Every row gives one point. To make a cloud, some directions were put in groups of two or more. Within a group, all points are equally far from the middle, so they leave a hole (a ring in 2 directions, a hollow ball in 3). The other directions are filled evenly. Then the cloud was stretched, turned, moved and blurred a little. How many holes are there, and how many directions does each take, smallest first?
In the rows, 100 means zero.

Cloud (19 x 3):
82, 58, 100
102, 80, 140
140, 121, 59
61, 120, 140
138, 79, 156
130, 103, 70
94, 113, 131
93, 106, 40
55, 97, 81
51, 92, 73
105, 144, 140
70, 125, 121
113, 126, 80
148, 128, 60
93, 102, 46
96, 57, 54
96, 56, 101
118, 57, 127
150, 51, 61
Holes: 0

Cloud (27 x 4):
89, 55, 88, 100
76, 145, 93, 98
92, 140, 156, 62
83, 91, 113, 137
66, 120, 150, 50
57, 106, 83, 68
91, 83, 164, 128
59, 123, 164, 89
65, 130, 161, 74
140, 93, 107, 130
90, 52, 88, 98
148, 120, 143, 111
120, 82, 159, 129
135, 80, 139, 56
137, 92, 77, 62
61, 116, 82, 85
64, 98, 95, 116
57, 104, 87, 56
64, 130, 101, 111
108, 133, 72, 66
96, 121, 79, 45
89, 68, 170, 106
77, 63, 88, 102
52, 88, 158, 69
86, 79, 170, 120
127, 63, 82, 98
145, 115, 155, 96
Holes: 2 (2, 2)

Cloud (52 x 6):
107, 57, 39, 108, 72, 109
92, 112, 38, 117, 74, 58
122, 128, 102, 109, 77, 154
103, 52, 120, 64, 90, 132
88, 112, 134, 68, 61, 55
90, 144, 43, 107, 107, 74
58, 104, 72, 152, 64, 112
130, 75, 100, 137, 49, 65
120, 75, 125, 156, 72, 127
63, 138, 92, 135, 114, 50
124, 88, 67, 153, 100, 52
64, 51, 102, 145, 123, 114
47, 72, 87, 89, 125, 131
93, 40, 86, 156, 75, 105
71, 40, 70, 68, 100, 104
62, 36, 102, 117, 87, 66
120, 165, 99, 89, 101, 106
102, 39, 126, 115, 75, 66
73, 111, 56, 148, 84, 133
118, 87, 71, 158, 124, 70
52, 123, 68, 139, 92, 123
142, 80, 83, 61, 120, 85
54, 100, 88, 116, 65, 40
131, 128, 101, 85, 48, 71
117, 49, 63, 78, 81, 127
101, 146, 128, 68, 98, 59
145, 111, 50, 81, 94, 89
71, 132, 52, 84, 106, 57
137, 127, 81, 74, 59, 81
56, 74, 108, 140, 139, 100
77, 139, 51, 85, 107, 64
66, 128, 86, 83, 86, 144
42, 80, 119, 119, 64, 68
112, 90, 45, 140, 80, 55
90, 75, 71, 171, 83, 126
97, 145, 135, 91, 94, 48
109, 66, 103, 160, 52, 104
138, 73, 92, 85, 57, 127
76, 134, 63, 130, 94, 43
47, 95, 91, 125, 55, 63
61, 145, 65, 114, 124, 100
128, 125, 105, 112, 81, 154
41, 123, 105, 143, 117, 92
74, 83, 151, 72, 77, 113
51, 102, 87, 67, 85, 129
99, 68, 114, 120, 117, 35
51, 75, 67, 76, 100, 52
96, 81, 70, 150, 46, 71
103, 121, 62, 169, 112, 93
117, 76, 132, 103, 111, 44
140, 125, 111, 121, 94, 143
80, 85, 63, 161, 66, 119
Holes: 3 (2, 2, 2)
